Each row is a point. Each copy is the shape, with its points in the same order, turned, moved and blurred by noise. Say if it was mirrored as well.
(in the rows, 128 means zero)

Shape:
[[ 82 131  90]
 [114  95 187]
 [163 126 124]
 [121  70 107]
 [116 168 170]
 [101 104 156]
 [ 85  89 104]
 [167 148 148]
 [192 123  74]]
Copy 1 (9 x 3):
[[157 116  71]
 [113 108 163]
 [180 159 139]
 [197  92 132]
 [113 174 121]
 [127 115 135]
 [165  89  94]
 [159 185 151]
 [234 173 126]]
Copy 1 is: only turned
Copy 2, 9 rows:
[[ 75 132 160]
 [168  67 159]
 [145 141 111]
 [ 90  97 104]
 [172 127 186]
 [136  80 157]
 [ 71  93 144]
 [170 150 123]
 [120 181  82]]
Copy 2 is: only turned
Copy 3:
[[ 94 125 185]
 [197 124 140]
 [124 131  93]
 [139 179 146]
 [148  55 129]
 [165 120 153]
 [124 155 178]
 [130 102  82]
 [ 71 158  69]]
Copy 3 is: mirrored

Shape, 12 rows:
[[203 114 120 105 137 102]
 [202 168 116 154 145  89]
 [104 107 105 117 129 163]
 [173 143 170 131 126 142]
 [ 65 150 134 134  98 178]
 [102 143 122 111 124 169]
 [ 74  72 137 139 124 161]
 [156 165 133 116 173 124]
 [ 74 107  80 112  99 170]
 [162 139 149  51 106  78]
 [ 47 143  67  85 114  62]
 [175 143 155 121 104 130]]
Copy 1:
[[142  94 133  88 181 116]
 [ 80  80 137 103 162  76]
 [109 143 103 140 129 200]
 [137  91 155 151 133 121]
 [112 139  95 176  60 177]
 [112 139 126 140  93 171]
 [127 159  91 186 143 195]
 [ 91 129 164 114 138 120]
 [106 139  68 120 112 216]
 [190 121 131  75 125 102]
 [112 212  42  64 100 142]
 [138  76 131 131 125 126]]
Copy 1 is: mirrored
Copy 2, 12 rows:
[[195  55 110 188 149 147]
 [164  60 116 194 147  75]
 [162 151  84 121 118 139]
 [154 102 148 160  95 116]
 [128 163 109  77  90 113]
 [162 157 113 103 106 121]
 [111 175  79 118 111 157]
 [177 125 141 164 142 101]
 [151 156  50  76 111 135]
 [197  66 156 112 162 163]
 [151 122  84  41 219 114]
 [164  75 141 146  99 131]]
Copy 2 is: only turned

Shape:
[[153  85 139 119 119  89 150 177]
 [119 151 171  93  92 138 147 145]
 [150  78  63 159 139 145 170 106]
 [172  94 131 177 105 127 147  84]
 [168 135 138 147 133 162  74 176]
 [162 100 190 101  84 107 160 100]
 [146 190 146 126 133  92 112 200]
 [ 83  92  86  59 148  99 182 115]
 [113 113  74  89 120  95 173 102]
 [ 71 134 123  97 116 146 137  19]
 [ 96 106  85 134  95 126 125 139]
 [177 158 134 168  81 193  94  87]
 [132 149 106 135 114 155 196  80]
 [163 113 148  71  77 115  84 127]]
Copy 1:
[[180  61 146  92  94 100 157 102]
 [130 130 184 124  98 134 176 113]
 [206  77 123 161 165 113  89 121]
 [135  89 104 169 138  98 103  77]
 [135 135 142 141 107  31 141 142]
 [116 101 146 114 119 126 165  34]
 [136 152 119 101  52  95 188 167]
 [196  83 157  82 173 181 156 142]
 [199  88 126 125 167 170 155 145]
 [103 130 151 138 221 189 132 119]
 [149  69 144 158 141 106 162 156]
 [105 169 138 208 138  82 116  98]
 [155 123 136 177 139 183 108 116]
 [141 140 147 125 162  83 221  86]]
Copy 1 is: mirrored
Copy 2:
[[128 114 117 100 117 109 167 170]
 [136 187 124 151 100 109 150 123]
 [ 92  90  77  97 103 198 117 137]
 [125 100 117 132 107 208 170 128]
 [157 188 137  92 164 183 131 173]
 [156 127 115 143  85 131 208 106]
 [109 184 142 131 199 103 157 176]
 [101  92  68 113  95  75  97  99]
 [100  90  60 146 114 116 108 113]
 [137 119 104 185  93 152  79  39]
 [129 116 114 138 109 142  84 163]
 [150 186 119 165 130 243 139 128]
 [ 71 143  89 156  92 176 130  96]
 [208 154  92 150 127 123 155 143]]
Copy 2 is: only turned
Copy 3:
[[185 111 126 106 162 127 147  83]
 [109 137 172 139 128 137 178 101]
 [151 125  30 122 138 104 132 155]
 [158 171  55 166 125 105 154 104]
 [173 124 171 180 149  84 115 145]
 [132 164 117 144 159 124 199  58]
 [174 150 216 100 123 115 111 115]
 [ 77 111  85  52 175 139 134 111]
 [ 99 120  75  60 133 113 135 107]
 [ 16 179  79 141 136 125 131 107]
 [117  95  99 128 110 120 109 112]
 [130 173 120 216  89  66 156 140]
 [ 98 172  82 116 104 125 173 153]
 [117 114 156 150 155  61 160  57]]
Copy 3 is: mirrored
Copy 4, 14 rows:
[[173 134 130 123  74  90  93 161]
 [ 90 115 171 120  96 129  96 155]
 [178 126  89 130 102 125 187 114]
 [165  55 116 155 115 118 138 115]
 [160 145 159 172 147 164  83 154]
 [141  51 163 100  94  91 103 155]
 [101 171 166 193 100  95  81 182]
 [111 152  98  50  94  74 165 148]
 [119 141 117  91  84  72 178 111]
 [ 52  75 108  76 164 110 167  89]
 [122 148 100 120  87 125 115  95]
 [135  73 176 186 154 171 121  92]
 [ 98  83 129 132  95 136 200 126]
 [146 126 194 106 142  88  68 113]]
Copy 4 is: only turned
